Each point is reached from the start by the listed moves, each made 0, 1 or 2 times, or once backwards (-1), plus a little noise. Say if it took an odd or an even number of moves. Then give how often each move was made.

Moves:
(1): [ 18 -19  -9  -1   8]
(2): [31  8 -3 16 -8]
(3): [14 -8 40  4  6]
Start: [ 7 11 -3  9  8]
Points:
[ 31 -19 -61   3  19] -> odd (2, 0, -1)
[ 55 -35  18  10  32] -> odd (2, 0, 1)
[95 10 70 47  4] -> even (0, 2, 2)
[ 10 -36 -20 -11  30] -> odd (2, -1, 0)
[ 43 -28 -23   6  26] -> even (2, 0, 0)

Moves:
(1): [11  3 -6  0 -3 -6 -6  8  3  5 -9 -5]
(2): [  1   2 -14  -7  -4  18  10  -4   1   4  16  10]
(3): [ 5  1  9  0  6 -8  9  3 -3 -5 12 -1]
(4): [  6   1   9   2  -5  13 -14   4  10  -4  13  -9]
(5): [ 10   3  -6  -2  10   3   5  14   0   0 -12   4]
(6): [ 11 -12   0   6  -4  17  -7   0   0  21 -13   1]
(7): [-10  -2  12   4 -12   0   9  -4  -7  10   1  -5]
(8): [ 2 -8  6  7 -3 -5 10 13  9  0  5  7]
(9): [-5 -9 -7 -7  7  4  3  8 12  9  2 -5]
Start: [16 -7  7 -6 -4 -1 -2  2 -3 -4 -4  9]
Points:
[ 57 -11   1  13   8 -27  -7  32  -6   1 -65  25] -> even (1, -1, 0, -1, 1, 1, -1, 1, -1)
[ 28 -20  16  -5 -20  46  11  16  39 -23  95  31] -> even (-1, 2, 1, 2, -1, 0, -1, 2, 0)
[-20  -8  15  -4  -6 -13  -3 -25 -31   6 -40   2] -> even (-1, -1, -1, -1, 0, 0, 1, -1, 0)
[ 49  -9  -6  -2 -20  28  17  36 -11  49 -41   7] -> even (2, 1, 0, 0, 2, 1, 2, 0, 0)
[  6  -9  15 -15  33 -17  30  15 -24   4 -39   2] -> odd (-1, -1, 1, -1, 2, 0, 1, -1, 1)
[ 38 -60  12   6 -51  58  26  37  41  83  36   4] -> odd (2, 2, 1, 1, -1, 2, 2, 2, 2)
[ -2 -10 -12 -14 -20   0  21  21  18   9  11  12] -> odd (1, 1, -1, 0, 0, -1, 1, 1, 1)
